Every row gives one point. To make a cloud, some directions were put in groups of two or more. Within a group, all points are equally far from the middle, so they leave a hole (a ring in 2 directions, a hollow ball in 3). The other directions are filled evenly. Then the cloud was stretched, turned, moved and blurred a little. Count the holes, and give their numbers of directions, smallest first.

Cloud, 21 rows:
[[ 21.6   7.9  -6.1]
 [ -7.0   8.7 -21.2]
 [-25.1   5.3   0.8]
 [  8.8  14.4 -16.5]
 [-25.2  -1.3   8.1]
 [-25.7  -5.4   1.9]
 [ 22.5 -10.2  11.1]
 [  0.4  13.1   9.1]
 [  1.9 -23.2   9.2]
 [-15.9   6.8  13.5]
 [-13.6 -13.3  -7.8]
 [ 19.8 -10.7  14.7]
 [-10.3 -20.6   4.9]
 [-25.2   5.2   0.1]
 [ 23.6  -2.2   8.0]
 [ 22.5 -11.5   9.8]
 [ 10.5   3.2 -21.1]
 [-18.2  -7.2  19.0]
 [ 17.1   8.8   5.6]
 [ 14.8  10.1   6.2]
 [ 10.4 -21.6  11.1]]
Holes: 1 (3)

Cloud, 19 rows:
[[ -7.2   9.6   6.7]
 [-16.2 -22.5   7.9]
 [-18.3  -8.2 -10.0]
 [-11.2  -6.5  -7.4]
 [ -1.3 -11.9  -4.4]
 [ -3.3   0.6 -27.7]
 [ -0.5  33.9  -6.5]
 [  0.0  20.8  16.4]
 [-23.9  -3.5   3.6]
 [-14.7  -0.6 -10.8]
 [ -9.7 -26.0  19.5]
 [ 15.6  20.2   2.6]
 [ -3.5  20.5 -29.8]
 [ -2.4   1.3   9.2]
 [-15.4  -4.7  -3.2]
 [-26.5   3.9   7.7]
 [ 13.0  17.5  -3.8]
 [-20.5 -19.7   5.4]
 [  4.3   1.7   6.6]]
Holes: 0

Cloud, 31 rows:
[[-13.3  -0.4 -21.7  -1.5]
 [-10.9  -5.2 -30.1  -8.2]
 [-27.5   2.4   2.1 -10.6]
 [ -3.1   1.3  -3.1 -20.2]
 [ -9.7   3.3  -6.7   4.1]
 [  3.2   1.0  -1.3  12.4]
 [-13.8 -22.5 -10.2 -19.7]
 [ -5.4  -2.6  12.3 -35.2]
 [-20.4 -10.5  -6.6 -15.0]
 [-34.1  12.7  10.9 -15.3]
 [-13.0   4.5  -1.7 -17.5]
 [ -1.9 -21.5 -20.4  -7.4]
 [  0.6   4.4  10.8  19.3]
 [-20.0  -1.4 -21.1   5.1]
 [ -5.5   0.0 -14.8 -17.6]
 [-11.8  -9.5  -1.7 -17.4]
 [-28.5   7.2 -17.2  -8.7]
 [  4.7  -4.4 -28.6   9.9]
 [ -7.7   4.9  11.5  38.6]
 [ -2.4  -4.2 -30.1   0.9]
 [-30.0   9.6  -1.5   3.6]
 [ 15.8   5.2   9.0   0.7]
 [-16.3   8.2 -20.1 -23.1]
 [  1.4  15.2  18.8  15.7]
 [-16.2  10.8  15.0  -7.5]
 [-11.6  20.5   8.6  14.7]
 [-11.9   7.9   2.9   3.6]
 [-18.7  -6.7  -9.6  -2.6]
 [  9.4  14.8 -16.1  12.1]
 [  6.3  -0.9 -12.8   8.2]
 [  2.8  -5.9   6.7  16.6]]
Holes: 0

Cloud, 31 rows:
[[ 20.1   0.3 -11.2  14.7]
 [ 25.9   5.2   5.6  -3.2]
 [ 14.3  -4.2  -7.6  16.9]
 [ 16.2  20.4 -21.5  -5.4]
 [-18.4  13.8  -6.4  12.7]
 [ -2.9 -14.8 -16.6  -5.0]
 [  3.2  12.0 -21.8  12.3]
 [ -5.4   9.9  -6.2  20.9]
 [-15.8  10.0   9.0 -21.3]
 [ 15.9  -2.2  11.5 -15.1]
 [  1.3  28.7   6.3  -5.5]
 [  9.0   0.6  20.8 -11.2]
 [  9.8  14.1 -27.8   2.5]
 [ -6.8  11.2  29.2   7.4]
 [ 11.3  -2.3  12.7 -17.3]
 [-25.4  17.8   3.9   8.3]
 [  9.6  10.7  22.8  -2.3]
 [ 16.9 -16.5 -13.6  -3.2]
 [ 13.5  -5.7 -22.9 -17.7]
 [ 10.2  -1.9   2.6 -23.3]
 [ -3.8  -9.0   8.5  16.6]
 [-11.8  10.9 -16.5  10.2]
 [-15.5  14.1  -3.4  16.7]
 [-15.3  -5.1 -16.7  -2.8]
 [  4.2  -3.1 -28.4 -10.0]
 [  9.9   7.0  22.8  -4.1]
 [ -6.4  -4.6  12.3  18.7]
 [-16.4  25.6  16.7   5.0]
 [-11.7  12.1 -12.3  14.8]
 [  2.6  12.2 -21.9  12.3]
 [ 16.6  20.5 -21.7  -5.0]]
Holes: 2 (2, 2)

Cloud (46 x 6):
[[  2.9 -13.7  -2.1  23.4   7.7 -23.3]
 [  1.0   5.4   4.5 -17.2  17.2 -19.7]
 [ 21.8 -17.1   5.2 -10.8  -8.6  -0.7]
 [ 23.5  15.7  20.6   4.7  -5.7   3.6]
 [ 17.2   0.6  -6.3  27.8  16.0 -17.2]
 [-10.5 -10.7  10.7   0.6  23.7  10.8]
 [ 16.7 -20.2  -1.3 -13.6  -2.9 -11.4]
 [ -2.5  -9.5   9.1 -19.4 -15.5  16.4]
 [ 19.2  18.2  20.8  -0.7   4.8   8.1]
 [-17.4   9.8  12.0 -14.9  -2.5   5.1]
 [-13.0  -4.1  -5.9  12.5  26.8 -12.7]
 [  4.1 -16.9 -21.1  14.1  -4.2 -21.2]
 [ -9.9  -0.7   5.8  24.1  19.0  -5.8]
 [ 27.1  -3.1  18.5  -2.2  -6.1  -1.3]
 [ 17.4   1.5  -4.5  25.3 -15.2   8.0]
 [ -9.5  -1.3   7.4   2.6 -20.3 -19.2]
 [ 13.1   9.8   2.4 -14.8  11.8  -5.0]
 [ -3.6  18.9  14.8  18.8  -3.9   8.5]
 [ -9.0  17.1  -6.6  15.7  12.8 -21.4]
 [ 22.0 -22.7   3.7  -2.7   2.8 -14.3]
 [ 21.1 -25.1  -3.6  -4.1   0.1  -5.1]
 [-14.1 -27.6 -11.3   8.0  -1.2 -10.0]
 [ -1.5   2.5  -4.0  -5.4 -28.5  14.7]
 [  7.3   4.3   8.5   1.6 -13.9 -28.7]
 [-13.2   2.1 -14.3  10.5  -0.9  18.7]
 [ 18.7 -10.3  -2.3  23.1  16.2 -17.8]
 [ -4.6 -32.8   9.2  -4.5  -3.4  10.7]
 [-15.7 -16.1   5.8 -20.0  11.7  -8.5]
 [-10.3  -8.3  14.2 -13.0 -23.1   1.5]
 [ 11.1  -1.7  12.6  -5.5 -26.4  11.0]
 [  6.9  -0.5  -6.5 -20.9  -8.1 -14.9]
 [ 22.1  13.8   2.6  16.4 -15.5  -4.9]
 [ -7.6   0.4   8.4  27.1   1.7  -7.6]
 [ -8.5 -26.5  -4.9  -3.4   2.8  19.1]
 [ 10.8  18.9  13.6  -4.0  12.5 -22.5]
 [ 19.1 -12.9  15.8  -3.0   5.3 -23.2]
 [ 16.5  -0.8  -7.9  12.0  27.2   1.6]
 [  7.9 -10.3 -30.4   8.5  -2.0   3.6]
 [ -4.7 -18.1  22.6 -11.5  -8.6 -12.5]
 [  8.5   4.1  15.5  -0.7  -8.2 -29.1]
 [ -5.1 -14.3   1.6  23.7   2.8 -17.0]
 [  2.1 -23.8 -16.8  -7.1  12.6 -15.5]
 [ -4.7 -27.6   0.9 -15.8   3.9 -19.8]
 [  1.7   0.5 -14.5   2.5 -19.2 -24.2]
 [ -1.8 -12.6 -30.4   5.7   5.1 -15.2]
 [  4.0 -30.5   1.4  -3.1   6.0 -22.4]]
Holes: 3 (2, 2, 2)

Cloud, 79 rows:
[[  0.9 -23.9  -8.9  -0.2  30.4 -15.5  31.0 -19.5]
 [ -2.4   5.4 -13.8  -3.2  -2.7  25.6   9.9  -0.2]
 [ 25.8 -24.6  -8.7  -1.5 -22.3 -26.3   5.0 -17.5]
 [ 12.5  -3.9   3.2  16.7 -12.5  -2.7  -8.3   8.0]
 [ 12.3  23.9 -15.9   6.6   7.6  -0.2  -0.5 -22.6]
 [  5.2  -2.2  -8.6 -32.1  30.4   2.8  -8.6 -28.2]
 [  8.9  -8.1 -12.3 -16.4   8.7 -21.7  12.5  -8.5]
 [ 31.6  12.4  -3.4  -5.6  -7.7  12.5  11.8 -23.1]
 [  3.4  17.2  -7.9  -2.6  -3.6 -24.7   6.8 -18.5]
 [  3.3  -6.3   6.6  20.3  -5.9  14.9 -16.6  -8.0]
 [ -0.5   4.3   4.2  10.1 -23.7  -4.5   2.2  -1.1]
 [ 17.6 -18.1   1.3   3.4  -5.4  -8.6  29.1 -18.9]
 [ -6.6  18.9  22.2  -2.6   9.6  11.6  -1.4   7.2]
 [-15.4  14.7 -15.8  -4.5  -4.5  -4.2  36.4  -1.0]
 [-10.0   4.9  -4.4   7.7  16.1  11.9   8.8  -3.9]
 [ -3.5  11.0   0.0  -7.6 -10.5   4.5   7.9   3.3]
 [ -2.1 -11.4   5.1  -3.9   3.1 -14.1   4.8  22.3]
 [-12.3  11.2   6.2   1.6  -6.7  12.7  20.0   0.6]
 [-11.5  -3.2   9.7  -1.6  -3.8  10.9   0.5  -7.2]
 [ 15.6   4.6  -6.4  15.5   9.5 -14.8  22.0   5.3]
 [ -0.9 -20.6 -15.9  -2.7  -1.7 -21.7   5.6  13.5]
 [ 16.3  13.9  -1.9   5.8  -8.9  -1.5 -11.0 -15.5]
 [  1.2  21.0  -4.9  11.0 -18.8 -11.4   0.6   8.9]
 [ -5.1  11.1 -18.3  -7.2   8.7 -16.0  -2.6   2.5]
 [ 13.8   1.0 -15.2 -18.7  36.1   0.3  18.9 -18.2]
 [  0.8 -14.4   7.3  -1.3   0.1  34.6  -9.2 -17.8]
 [ -8.1   1.3   5.9   2.7  10.6  -2.4   7.2  14.0]
 [ 27.6   0.3 -14.2  16.1  -7.4  -2.8  13.9 -13.3]
 [ 26.5   7.2 -12.0  -4.6   5.8  10.2   1.6 -14.8]
 [  4.1 -14.6 -19.8  18.0  16.2 -11.2  10.1   8.8]
 [-10.0 -10.3  -4.9 -14.4  23.7 -12.2  11.2 -13.7]
 [ 17.5   2.9   5.9  15.4  12.2  20.2  -7.3  -5.4]
 [  8.6 -28.9   1.2   2.1   1.9   1.6   0.3  24.1]
 [-13.5  16.7   8.3  -7.3 -26.4  -4.5  -4.6 -14.9]
 [ -6.5  12.8  -4.0  29.9   7.3  -2.0  21.3   9.1]
 [  6.2  -1.9  -3.9 -26.1  15.5  -6.0 -16.3  -8.9]
 [ 15.6  -0.4   4.6 -17.2  -2.2   4.3 -16.2   0.7]
 [-16.6   8.3  12.4   0.6  29.8  -7.9  16.5 -16.9]
 [ 10.1   8.6 -14.3   3.4 -18.5   0.6  16.9  11.7]
 [-37.5  22.7   2.4   4.7  17.7  16.1  -3.8   7.9]
 [ 14.5  10.5  -2.5  -7.9  42.4   4.9   6.3  -7.8]
 [  4.7 -17.8   5.5 -20.1  15.7  14.4   7.6  -0.8]
 [ -9.6  23.6   0.6  21.8 -11.0 -15.9  25.4  -0.1]
 [ 21.3  -0.1 -20.0  28.3  -5.4  -5.5   5.5 -11.2]
 [ -2.0  13.7   1.5  25.9 -16.0  10.6  19.3  -1.4]
 [ -7.9  -1.7   2.9 -22.9   7.9   5.5  -6.0  -6.3]
 [ 23.6 -16.4  -3.5  -3.3 -18.7   0.4  11.7  11.5]
 [ -1.9  36.2   6.7  -9.1  -5.8 -16.7  19.7  -2.1]
 [-12.9  16.7  -1.9  18.3 -16.4 -11.6  12.3 -17.3]
 [-10.2  31.1  -9.4  12.7  -0.5 -39.5  31.4   5.0]
 [-11.5 -12.9   7.4  10.3 -27.3  11.8   6.3  -6.3]
 [-14.6   6.2  17.2   1.5  10.8   6.4  10.4 -15.4]
 [  6.7   8.8   8.6  11.4 -15.4 -22.9  20.3 -16.3]
 [-11.9 -14.3   8.4   5.8  -5.3  23.7   6.1  -4.6]
 [-22.3  21.0  10.3  -7.0   6.2  -2.7  11.0  -3.6]
 [  5.6 -14.7  -7.6  17.1  11.4   3.4  28.3  13.5]
 [-22.2  20.4  -2.4   4.7   9.7 -29.2  -0.1 -10.3]
 [  3.6   9.8  -1.3   7.6  30.1 -25.8  33.3  -0.8]
 [ -1.7  -8.6 -12.4   0.3   6.9  19.4  -7.6 -13.8]
 [ -1.1  30.7  -4.0  13.7  15.2  -2.0  22.5  -8.9]
 [ 37.4  -9.3 -14.3   4.2   3.8   5.9  21.7  -5.9]
 [ -0.6   6.2  -5.4  -2.9  21.1 -28.8  25.6   8.7]
 [ -4.2   3.5  -8.6   3.2 -25.3  -7.7  25.5   0.9]
 [  9.8   3.4  -4.3 -17.9  -4.3 -14.0  -0.6 -22.6]
 [  8.0  14.8  10.5   8.1  22.2  34.4  -8.1  -6.7]
 [ 17.6 -11.7  -3.6 -28.9  11.3   1.5 -12.4 -20.4]
 [ -4.3  10.8 -10.9 -19.7  18.5  -1.0   8.3   0.1]
 [-11.7  15.4  18.5  15.8  -5.1  14.8  11.2  19.7]
 [-14.7  13.3  17.6 -23.7  15.8   9.1  13.5   9.7]
 [ 18.6  11.2  -1.9  10.9 -25.3  23.3  19.5  -0.2]
 [ 23.5 -16.5   0.1 -11.6   2.3  18.1 -26.2 -10.1]
 [  6.5 -35.7  -2.9  -3.9  -2.2  -3.7  18.1 -22.2]
 [ -1.4  -9.3  -1.1 -11.1  19.3   9.8  -6.4 -15.1]
 [ -6.1  35.2 -14.4   5.3  -4.4   2.4  -7.2  10.6]
 [ 23.4   4.6  -5.7 -10.3  -9.7 -14.5  -5.9 -13.7]
 [ 18.6  12.7  -0.9  10.1 -16.2  -3.0   0.3  -4.5]
 [ -3.6   7.3   9.1  11.1 -15.2  -8.3  19.8  -4.6]
 [-17.9 -15.4   4.2  -2.0  -6.4   0.9  17.2  -0.9]
 [ 22.6 -13.9  13.7  -1.1  21.2  -4.6  -5.8  -6.2]]
Holes: 0

Cloud, 79 rows:
[[  0.9   3.4  -2.5  -4.1 -11.7  25.0 -11.0  -7.8]
 [ 11.6   0.7  -2.8 -20.1  22.6  -5.1  13.8 -24.4]
 [ 14.7  -7.0  12.4 -13.5  -3.2 -13.3  23.4 -34.6]
 [ 21.3  -3.5  13.1  -8.0  -1.4 -22.2  -3.0 -24.6]
 [  3.2   7.9   9.0  31.1  22.5  -0.4   8.6  -8.5]
 [ 18.4   0.4  -3.7   1.9   6.9 -25.0   0.0 -15.6]
 [ -4.1  -8.8   5.7   9.2  24.6  20.3  -1.3  18.4]
 [ -0.7 -18.0   5.4  10.5   2.9 -12.4   1.4 -29.2]
 [ 22.4 -10.5   7.6   1.8  25.6  -0.3  14.7  -7.4]
 [  8.8 -23.2  -5.4 -19.9  -5.1  20.7  26.6 -17.8]
 [ 10.7   1.4   4.8   8.7  -1.3   6.8  32.6  -5.9]
 [ -2.8  -3.5   2.4  21.9  12.9  22.6 -13.7   9.0]
 [  8.6 -11.7  10.5 -20.7  11.8  19.2  20.7 -13.6]
 [ -4.6   6.2  -6.7  29.6  13.9  -6.4 -11.1   1.2]
 [ 10.3 -13.4  -9.8  -3.6  -8.3  31.9   3.4   7.7]
 [ -3.5 -18.2   0.6  -2.9  14.8   0.4  26.3   0.1]
 [ -7.5 -19.0  -0.5  19.1  21.0   5.0  10.7 -16.0]
 [ -0.2   3.0 -11.7   7.9   1.3  17.6  20.3 -18.1]
 [  0.8 -27.8  -6.4  17.6   7.7  -5.1   3.2  -2.5]
 [  8.4  14.9  -5.3  -2.3  -9.1  11.3   1.3   1.0]
 [ -8.3 -13.4  -3.5  19.0  -7.6  21.1 -17.0   0.2]
 [  7.6   2.2  18.1  -2.1  19.7 -17.7  20.1 -11.7]
 [  1.1 -14.4  14.9 -19.2  -7.8 -15.2   5.7 -16.8]
 [ 15.7  16.7 -11.3 -24.0   7.6   4.2  30.5 -11.6]
 [ 12.3 -19.0  11.9  -1.9 -15.2 -20.8  -8.5  -8.3]
 [ 12.5 -26.0  -4.4  -0.2 -18.2  25.5  11.3  -3.0]
 [  1.4 -26.4  11.1  -8.0   2.8  26.3  14.4  -2.2]
 [ -6.8 -12.5  16.6  -4.1  -3.7 -17.9   8.2  -1.9]
 [  2.5   5.2  -0.7  15.4  28.7  14.2  15.1 -18.7]
 [ 10.5 -32.8   5.9  -6.4  -7.2  -6.4  10.6 -10.9]
 [  3.7 -19.4  18.8  -3.7   1.2   9.1   8.3 -26.3]
 [ -4.2   0.8   6.4  -2.1  25.7   5.9   4.7  24.4]
 [ -2.9  -3.5  -2.5   0.7  10.4 -10.9  -0.2 -31.6]
 [ 15.8  -2.0   6.2  23.4   4.4   3.2  13.7   5.3]
 [ -2.1   0.8   7.4  -4.4  31.1   5.7  -7.1  -5.4]
 [ -7.0  -8.7  -5.9  -8.5  27.4   7.7 -16.7   5.2]
 [  4.9 -17.1 -11.2  11.4  -7.2  -0.8  15.6 -11.7]
 [-14.7   9.3  -8.0   2.8  32.1 -13.3   3.6   8.3]
 [ -8.0   7.2  12.8  11.4  14.5  -5.8  22.8 -10.2]
 [ 24.2 -16.1   3.6 -31.3 -17.9   1.7  14.7  -7.3]
 [ 28.3 -17.6  -4.8 -11.9  -8.8  -5.4   8.3 -13.8]
 [  4.7 -13.9  -2.4 -19.7  18.5  -8.6  -4.3  -2.6]
 [  4.0   6.4  11.4 -23.6 -19.8  -0.1  -0.1   6.8]
 [  2.3   7.1  -1.6   4.2  36.5   4.9   8.0  16.1]
 [ 16.4  14.7   2.7   5.7  13.9 -18.1  22.9 -32.0]
 [  1.6 -31.2  -7.6  21.1   5.0  13.8   6.3  -1.7]
 [ 19.7  -7.2  15.4   6.7 -22.0  -7.7  22.6 -15.6]
 [  0.9  -9.1   3.1  27.5  12.8  23.0   8.4   2.6]
 [ 15.1  25.6  -5.5 -11.8   2.5   0.0   9.0  -6.4]
 [ -6.5  14.9   9.9  10.1  23.5 -12.8  17.1   5.2]
 [ -5.5 -15.2 -11.9  -7.6   0.0  36.4  -9.2   3.1]
 [ 11.2   9.9   2.0 -10.3   0.3 -24.3  -3.1   8.6]
 [  5.0   5.9  -8.6  10.3   2.8   4.7  29.5  -9.8]
 [  0.9 -10.4  -6.2  -7.9  23.0  13.1   1.4 -24.3]
 [  6.2  19.8   8.3 -13.3   7.5 -16.1 -12.0  -8.3]
 [  5.9  11.5  -2.5  -1.2  30.4   2.8  31.0   1.5]
 [  1.8 -20.3  -5.9  -6.0  -0.8  20.4 -17.1  18.5]
 [ 17.6  -1.3  -9.0 -23.0  12.5   0.1  19.4 -28.0]
 [ -0.6 -30.4  -6.6   8.5  -0.9  34.5   2.6  -9.1]
 [ -6.1   8.9  -5.4  18.1  19.0  -0.2  -7.8  20.9]
 [ -2.5  -5.3  -2.4 -21.8  -4.1  10.6  27.6 -20.0]
 [  0.1 -11.7 -10.9  27.2   6.7  10.5  11.6  -3.2]
 [  2.2 -18.9 -15.9 -16.5  24.7  24.6   8.9   8.9]
 [ 17.1  11.4  -1.1  19.6  13.8   0.7  23.3 -18.7]
 [  4.6  -4.1  12.4  28.9  -0.4 -21.2  10.5 -19.5]
 [ -9.2 -17.2 -15.6   9.0   1.6   7.1  -8.2  -2.3]
 [ 13.3 -25.9   1.4 -21.1   2.6  29.8  -1.0   3.3]
 [ -0.8  17.5  -8.3  -7.1  24.3  -0.8  31.7   0.6]
 [  2.7 -15.1  -6.9 -27.5  -1.4  25.3  -9.7  10.5]
 [  2.5   4.8  -0.2  -0.8 -10.6   0.5  13.5  14.7]
 [  1.9 -26.9   2.3  23.7   4.2  -3.1 -14.2   4.0]
 [ 13.7   1.7  -9.0  13.7 -11.5   9.0   9.6 -16.9]
 [  5.7 -16.8   2.4  10.4  21.5  18.7  -2.4 -23.1]
 [ 17.2 -18.4  14.6  16.9  -7.6 -22.8   6.4 -11.5]
 [ -5.0 -11.3  -2.0  13.0  -7.4   8.7 -14.5  17.6]
 [ 28.4 -10.3  -5.0   8.7  10.9  16.7  15.7 -18.6]
 [-11.4  13.1   7.6  11.5  20.7   0.1  15.7   5.0]
 [  0.0   0.4   3.8  17.0  17.8 -30.1  -2.4  -5.8]
 [  6.3   0.5  -2.6 -16.4 -18.3  15.6   0.5  10.2]]
Holes: 1 (8)
